Every row gives one point. The last column is the point's height on a tilted bowl or saddle (a function of degree 2), plus a little noise. Count its main directions that bend up, bend down and stay straight.

Points (11 x 3)
[[ 16  26  60]
 [-14  60  52]
 [ 10   3   3]
 [ 43  15  43]
 [-18   8 -17]
 [  1   8   3]
 [-11  18 -12]
 [ 15 -12  -7]
 [ -6  19  -2]
 [ -1  -8  11]
 [-10  -1   3]]
Directions: 1 up, 1 down, 0 straight

Points (12 x 3)
[[-33 -28 -24]
 [ -3  -5 -14]
 [-60 -34 -60]
 [-34  32 -60]
 [ 10  -7 -13]
 [-21 -22 -16]
 [-10  -2 -18]
 [ 30 -60 -20]
 [-39 -29 -30]
 [ -4  14 -21]
 [  7   8 -17]
 [ -6  36 -30]]
Directions: 0 up, 1 down, 1 straight

Points (16 x 4)
[[  6  11  -9   5]
 [ -6  -1  14   1]
 [  1  -2   7   1]
 [-19   0 -19   3]
 [ 24  -9 -16  12]
 [-32  17  22   8]
 [-21  -2  48  13]
 [ 11 -39  42  18]
 [-20 -35   6   9]
 [-30   5  -1   2]
 [ 10   7  40   1]
 [ 34 -29  13  13]
 [ 18 -23 -47  27]
 [ 35   4   6   7]
 [ 60  29 -44  60]
 [-21 -43  18  16]]
Directions: 2 up, 0 down, 1 straight

Points (16 x 4)
[[  1   0  25  47]
 [ 55  -6  39 -50]
 [  3   8   5  48]
 [ 36  -9  20   1]
 [-29   9 -54  31]
 [  3  23 -13  30]
 [ 36  30  33 -33]
 [  4  49  16 -34]
 [ 25 -17   1  13]
 [ -5  29  35  19]
 [ 25  27  28   1]
 [ 22   1  13  29]
 [ 29  -7  21  17]
 [  0 -10   0  43]
 [-20 -23  37  12]
 [-60  -2 -51 -51]]
Directions: 0 up, 2 down, 1 straight

Points (15 x 4)
[[ 30  17 -13 -22]
 [ 23 -39 -12 -15]
 [-21  31  -1 -14]
 [-10  19  55 -35]
 [-60 -16 -10 -60]
 [-13 -12   5  -1]
 [  8  46  41 -55]
 [ 27  -4 -47 -27]
 [ 17  23  -2 -15]
 [-18 -50 -16 -33]
 [ 14  26  10 -18]
 [ 28 -10  29 -28]
 [  6   5   2  -2]
 [ -7  32 -21 -18]
 [-17  -8  59 -36]]
Directions: 0 up, 3 down, 0 straight

Points (24 x 5)
[[-18 -15 -11 -22  19]
 [-17  36 -10 -41   7]
 [ 28 -28   4 -34  -3]
 [  9 -19   6  23   9]
 [ -7  23 -22  -3  11]
 [ 41 -37  13  14 -20]
 [ 20  15  14   2   4]
 [ -3  10 -10 -28  10]
 [ -1  -9 -41  -6  33]
 [  0 -29  13   8  10]
 [ 22  -3  -6  48  27]
 [  6  10  10   3   3]
 [-36 -29  28  -7  27]
 [  2 -25  16 -15   9]
 [ -4 -15 -60  -5  60]
 [  6   2  -4  -3   4]
 [-11  21  10 -23   2]
 [ -8  -5 -25  12  21]
 [ 29  12  -6  -9   2]
 [ -7  11  11  40  19]
 [  8  -4 -12  14  10]
 [-31  24 -10 -10  -7]
 [  0  20  -8  -8   5]
 [ -2  23  -7  27  15]]
Directions: 3 up, 1 down, 0 straight

Points (27 x 5)
[[ 11   6   6  20   1]
 [-31 -39  -8   0 -60]
 [ -9  20 -20   4 -10]
 [ 14 -36  11  32 -31]
 [  2  34  -4 -10   1]
 [ 14 -12 -47  52  19]
 [  3   8  11   2   5]
 [ 31   5 -29   8 -16]
 [ -9  27   7  -1   9]
 [  6  -3  -8 -51  53]
 [ 36 -16  14  15 -19]
 [  4  -7 -15 -19   8]
 [ 14  15  28  22 -17]
 [ 26 -20  19 -11   2]
 [ 34 -34  -9  34  -6]
 [-15   0  20  16 -14]
 [-26 -18   3   7 -30]
 [-26 -16  26   9 -39]
 [ 12 -19 -21 -31  15]
 [ 55  -1  -7  17 -27]
 [ 11 -60  -1  37 -50]
 [  4  11 -20 -47  20]
 [-30  -5 -14  15 -32]
 [  7   6 -10  -2   3]
 [-19 -26  25   9 -44]
 [-13   4   8  21  -6]
 [ 11  -2 -13 -23  12]]
Directions: 1 up, 2 down, 1 straight

Points (39 x 7)
[[-17  -6   6 -21   2 -12  -7]
 [ 20 -19   4  32 -17 -21 -10]
 [ 21   3 -26  12  -4  -3 -15]
 [  7  -5 -12  33  13 -10 -19]
 [-51  43 -29 -14 -53   7 -60]
 [ 21 -15  -9  29  -6   3 -11]
 [ 34 -32   5  16   5  23 -11]
 [ 32 -16 -36  -2   6 -31 -32]
 [ -6  58  20  29   0  27 -35]
 [ 26  11  23   7 -11  18 -13]
 [-32  -1  28  -3  -9   0 -11]
 [  0 -17 -58   5 -14  -4 -26]
 [ -7  -2 -24 -38  41  10 -16]
 [  9   2 -11   5  15  33  -3]
 [ 42 -15 -17 -16  20  -2 -25]
 [ 17  25 -21  -8   8  23 -13]
 [  4 -10 -24  -3 -27  25  -3]
 [ -5  -2  -9  -1 -19 -22  -8]
 [-13   6  -7  -9 -11  -2  -6]
 [-24   4 -21   9  -4 -13 -14]
 [ -1 -17 -28 -26 -10   8  -8]
 [  4 -21  34  10 -20   4  -9]
 [  2 -18  37  15   4 -14 -12]
 [-27 -22  -1  18   6  45  -9]
 [-16  12  12  21  41 -20 -15]
 [ 10 -23  14   6 -15  14  -2]
 [ -9   6 -20 -16  29  16  -6]
 [-21  -7  19 -31   8 -22 -13]
 [ 10 -18   3  -8 -14  37   1]
 [-28  23  20   1  14  -2  -8]
 [ 49  12  16 -28  25   2 -33]
 [  9  -6  -1  -2   4  19  -1]
 [ -2 -18  39   0  23  29 -14]
 [-60 -28 -17 -21  21   2 -30]
 [  9  11  -1   7   4  22  -5]
 [ 14 -18 -31 -12  -1  22  -5]
 [  8  27  22  21  18  -6 -14]
 [ 37  58 -21 -37   6 -13 -55]
 [ 24 -22  -3  33  35  18 -25]]
Directions: 0 up, 4 down, 2 straight

Points (49 x 7)
[[-15  10   7  21   2  35 -52]
 [ 33  16  15  31  10 -39  55]
 [  8  11 -21  -2 -15  24 -13]
 [-18   1  -7 -19 -17 -10 -40]
 [ 11  -9  -5   5 -35 -33 -40]
 [ 27 -14  -9 -18 -22 -17 -50]
 [-49   2 -29   9 -27  13  24]
 [ 23  15 -38  12  32 -23  31]
 [ -5  -6  10   8   6 -14 -28]
 [  1 -17   1  -1   7   6 -26]
 [ -4  25  -6 -22 -17  -6 -15]
 [  0 -15  -1 -27 -11   5 -16]
 [-17 -19  -2  23 -16  -1   2]
 [  6   0 -36   2   6  -9  -4]
 [  4   4 -22 -39  25  17  56]
 [ 19 -21  -9 -24  19  22   9]
 [  6   5 -10   2  27  -3 -27]
 [ 25 -15  12 -25  14  10   3]
 [ 21  41  -6 -10 -11  -4  31]
 [ -4  23  28 -27   0 -44  -1]
 [ -8  34  14  14  29  -8 -19]
 [-11  12   5  -6   6  25 -24]
 [ -2  -1   0  -3  25  17 -25]
 [-31  36  33 -14   3  27   8]
 [-27  25  16  37 -35   0  24]
 [  0 -17   4  15  10 -12 -27]
 [ 10   6  25 -35   9 -17  20]
 [ 25  16   1 -28 -17  19  13]
 [ 10 -17 -18  -1  13  -4 -30]
 [  3 -30  15   2  -8  20   4]
 [  2  13 -19  23 -14  40 -35]
 [ 11 -32 -12 -17  21  17   5]
 [ 11 -39  12  20  16  41 -12]
 [-10   7  18  -8   7 -40 -37]
 [-20 -10   2 -13 -22  -7 -32]
 [ 15   1   7  42  -5  26 -33]
 [ -1  -9 -10 -11 -18  -3 -35]
 [ -8  15   9  -2  21   5 -26]
 [  0   3  16 -34  -8 -16 -14]
 [ 42   5  16 -15  16  12  12]
 [ 15 -14  -9  -1   4  48 -25]
 [-44  -2  -7  -4  25  15   4]
 [ -7  -5  -5   1  25  -7 -34]
 [ 18 -17   1 -25  15 -14 -31]
 [ 14  -6 -48  -5 -13 -60 -60]
 [ -3  13  18  -5  21 -44 -29]
 [ -7 -16 -14  16   3   4 -17]
 [-38  20 -11  18 -34 -49 -26]
 [ -5 -28  34 -19  -7  -3  38]]
Directions: 3 up, 1 down, 2 straight

Points (39 x 7)
[[  0 -60  -4  19  28 -17  11]
 [  3 -18   8   2 -36 -13  -3]
 [ 25   0  -3 -19  -7 -11  16]
 [ 28   1  38  21 -25 -14  18]
 [ 32  -9   1  -8  -1  26  25]
 [  5   0 -20   2  -1   5  13]
 [-18 -23 -15 -11  -2 -10  -8]
 [ 26 -25 -21  34  23  18  43]
 [ 10   0   5  15 -31   4   6]
 [-10   4  10 -27   7  15  23]
 [-29 -21  -8  20  21  -1   9]
 [-19  10 -28  45 -13  46  58]
 [-23 -11  30 -20  11  22  23]
 [-14  37  24   4  -8 -18  26]
 [ 36  10 -17  21  -6  30  44]
 [ -1 -44 -10  -8   4  -9 -12]
 [ -5   0  -4  12   2 -18   5]
 [ 16  30 -25 -11   6  25  60]
 [ 11  17  11  -5  10 -13  18]
 [ -1   1  23 -32 -14  23  34]
 [  6  -6   4  -8 -29 -18   0]
 [ -4  -8  -3  18 -39  -9   3]
 [ -1 -23  19   3  -1 -15   5]
 [ 16 -22  -2   2 -16 -16  -7]
 [ 14 -12 -19 -30   0 -32   7]
 [ -4  17   4  11  18  19  24]
 [  4   1  10 -27  26  12  31]
 [ -4 -21  28  -2 -18  -3  11]
 [ -6  12 -21 -35  -3   0  31]
 [ -1   6   7 -13  20  -5  16]
 [ 24  32 -33  -1  -3   7  56]
 [ -6  23 -21 -37  -6  28  60]
 [ 12  16  -7 -14  -6  -8  18]
 [ 11 -32 -12  17  -8   4  -3]
 [-17  10  22  14  -4   0  19]
 [-10 -15   9  -3  -7   6   3]
 [  0  15  20  15  22   3  24]
 [ 18 -27  -6 -23 -12  27  14]
 [ 10  -4  -3  -1  10 -57   3]]
Directions: 3 up, 0 down, 3 straight

Points (73 x 9)
[[-25  12  -5  32  13 -11   9  -5  16]
 [ 22 -25 -11 -23  -6  33  16 -36 -14]
 [ 22 -15   8   3  15 -15 -14   5  -8]
 [-29 -32  15   3  -3   6 -26   8  44]
 [ 11  15  25 -26 -21 -16   6  37  26]
 [-11   8   0   7 -25  -5   2   0   1]
 [ -2  16 -10 -25 -39   7  18 -12  20]
 [ -4  20   8 -47 -27  -2 -15 -21  31]
 [ 19  -2  13  27 -25  31   7 -35 -13]
 [ 15  -9 -25 -27  13   1 -29  -9 -24]
 [ 13  -1  12 -12  -3  12 -30 -21  -8]
 [-21  20  -4  20  33  21   6 -20  23]
 [-25 -13  36 -11  33  -6 -16   3  44]
 [-12  27  26  15  18  -5  -2  -1  -1]
 [-10 -27  10 -13  13  10 -14  23  18]
 [ -1  15  25 -13  -8   0 -25   5   0]
 [-18 -15 -26 -21  32 -13 -24  -4  22]
 [ -9  30 -15   2 -16   0   5 -25  11]
 [ -8  19 -15 -13  -5  15 -30 -28 -15]
 [-13 -18  20  12 -25  -9  10 -36  31]
 [ 25 -11 -12  29 -50  10 -22   6 -18]
 [-14 -13  -6   1 -11 -52 -31  -6  25]
 [ 14   1  18   0  29  -4 -22 -12  12]
 [  6 -10 -32  16 -18  27  43   0   7]
 [-29 -41  -3  14 -27 -52  12   8  17]
 [ -8 -23  -2  -4  -9  10  29 -13   9]
 [ 11  25 -21  24  16 -13   3  20  21]
 [  2 -22  56  21  11 -18   1   3 -26]
 [ 18 -37  -8   9  -6  -1  -5  28  -5]
 [ -5   1  10  -7   7  -9 -14 -22  13]
 [  9  15   9 -12  22  13  -4  26  -4]
 [-50  23   3 -38 -16  25 -36  -6  20]
 [ 19  22 -13  18   6 -50 -33  -6  17]
 [  1   2 -10   1  32   3   1 -16  11]
 [ 15 -18 -20  -4  -5  -6  17  -1  -9]
 [ 14   9   2 -33  -8  16   1   9  -9]
 [ 22  13  -5   0  21 -35  -8 -34  18]
 [  1  14   3  46  -7   0 -17  25 -30]
 [ 11 -13  18  -5 -27 -17   8   0   7]
 [  6   1  24  -5  -4  -5  36 -10  11]
 [ -8  20  -1  19  13   9 -19   8  -5]
 [ 36  -5   2   3 -26 -55  -8 -17  -3]
 [ 10 -12  14   1  28  11  28 -26  13]
 [ 12  20  10  30   7 -18  -9 -16  -2]
 [-17 -27   4  -8  17  11  10   5  11]
 [-34 -25  46   5 -29  18 -14  27  17]
 [  4  12  -5 -10 -18  16 -12  28 -20]
 [  0 -21  27  -4  45   4   2 -11  27]
 [ -9  19  35  11  25   7 -16  -5   3]
 [-12  34 -35  -6  -6 -17  38 -17  60]
 [-12   9   3   5 -16 -13 -12  17   3]
 [ -1 -27  38 -19 -10   6  -9  -6  28]
 [-17  30   3  15 -14  25  -4 -10 -29]
 [ 20 -19  -8  -5 -38  -1  22  -9  10]
 [-38  16 -27   6  16   5  30 -47  57]
 [ 30  -1 -60   5   1  33  36  -3  -2]
 [-13 -18  21  -3  -7 -16  26   7   4]
 [  0 -30  -2   9 -12  -4  14  33  -3]
 [-14 -30  35 -17  14  -4   5  29  16]
 [-24  -1   1  11 -20  -9 -18   3  14]
 [ 28  29  23  -1  -8  21  32  -9  -2]
 [  3  17  -4   3 -38  19  -4   1 -25]
 [-14  24 -11 -19 -26 -33 -21 -19  45]
 [-43  12 -16  10 -20 -22  -9  18  43]
 [ 27  27   1  12  24   0  -6   9   9]
 [ -3  -4  16  16  -8 -14   9  32 -20]
 [-23  17 -13  -4 -15 -23   4   3  30]
 [  7   0  -7 -14  17   6 -12 -16  -6]
 [ 42 -13 -12 -42 -11 -10 -13 -32 -21]
 [ -1 -27 -44  41  12  15   4  -1  25]
 [ 26  29  -7   4  44  -5   0  -1  41]
 [-24  24   7 -23  -5  35 -10  22 -36]
 [ -6  -5   1  45   9   1   3   8 -11]]
Directions: 5 up, 2 down, 1 straight

Points (63 x 9)
[[-16  21  18  15  21   4  -9 -16  -3]
 [ 51  -7  17  38 -16 -12  17   6  46]
 [  3   4 -22  17  21   2  29  40  23]
 [-10   4  17  22  -2   1  -7 -17  -7]
 [ -8 -19 -12   3   3   0  -9  -2   5]
 [ 20 -44 -20  17 -23 -11  25 -13  13]
 [-39 -40  -9   6 -18  -8   4  34  44]
 [  9 -21  16   4  -4  -2  30  17 -14]
 [ -4  22 -24  -4   7   1  11 -28  -6]
 [ -4 -31  50   0 -12 -14  22 -22 -42]
 [ 16   5  18 -18  -4 -11   1  13  -1]
 [ 36  -8   2  11   8 -10   1 -17  21]
 [ 15  -3  -6  -8  11  -8  -4  20   3]
 [ 15 -26  25 -28  22  -6   6 -11  14]
 [-13  28  -5  20   1 -17 -18  30  -6]
 [  1   3 -10  22  -5 -14 -11  36  22]
 [-12 -10 -13 -11  -9  23  23  -4   5]
 [  8  -5  -4  -1   0  29   4  10  -5]
 [ 29 -22 -15  14 -31  15   5 -29  19]
 [  1  18 -18 -23   0   2  13  -1 -13]
 [ 27  35 -60   1  14  32  16   6 -60]
 [  2   3  12  15 -31  26  10   9   0]
 [-15  16 -18 -13  22  -9 -44   0 -45]
 [  0  11  11 -13   3 -13  23  29  -9]
 [-10   3   3  12 -13  -7  19 -15  -2]
 [ -9  -7 -22  10 -22 -21 -21  -4 -18]
 [ 28 -20 -11 -26 -16  25  10 -19   8]
 [  9  -5 -22 -32   3 -13 -18  -2 -16]
 [ 15 -22  25 -16 -16  -1  13  35 -19]
 [  3 -15 -22   9 -12  -8  13 -25   3]
 [-10 -30  27 -14   4  -9  18  -1 -11]
 [ 14   8 -12 -15  20  23  -6  -7   2]
 [ -7   6   6 -24  22  -5 -23  16  -3]
 [ 12 -11  21  -3  -8 -12  15  -1  -7]
 [  2 -19   0   9   5  27 -25  38  39]
 [  6  27  15 -40 -38   7  -9  -3  24]
 [ -3 -27 -14 -13 -11 -41   1   8  -7]
 [ 43 -30 -19  -4  10 -16  17 -22  23]
 [  7  -9  21  -2   7  21  14  12 -13]
 [ 14  20  21  31  10  23  21  27  -3]
 [  2  14 -18   1 -50  15   5  12  15]
 [  6 -21 -11  -7   2  22 -13  -1  15]
 [ 16  11  13 -12  -4   4   6  -3  -2]
 [ -9  19   9 -39  -4 -21 -11 -20  -6]
 [  9  23   0 -16 -23  -3  46   9 -12]
 [  8   5 -23  32 -42   2  10 -13  19]
 [-21  18  30 -33 -28   6  21 -16  14]
 [  8  -9 -35 -11 -11 -49   2 -22 -28]
 [-22  -4 -20  -7   9  24  -2  15   5]
 [  3 -57  -3 -12 -24  17 -15  24  41]
 [ 10  -1 -29   9   0  26 -17  -9   0]
 [-16 -21 -31   7  -6 -35 -19  10 -21]
 [-14  -1  19 -18   5  -9 -28  -5  -5]
 [ 23   6  34   9   0  18  10 -29   5]
 [ 10  12  -5 -16  -6 -16  20   8  -4]
 [ 14  -4   4 -23  21  -9 -14   4   9]
 [-34   3  17  -1   0  41   0  11  15]
 [ -7  24   6 -16 -12 -20  26  17  -5]
 [ 29 -15  23   9   1  -1 -15  32  40]
 [ 28  16 -11  13  31   8 -12  14  25]
 [ 15  10  30  -9   6  41  -6 -11  15]
 [ -4   4 -42   7  -6  15 -40  31  -9]
 [ 23 -23 -23 -31 -18 -23  17  -3   3]]
Directions: 4 up, 2 down, 2 straight
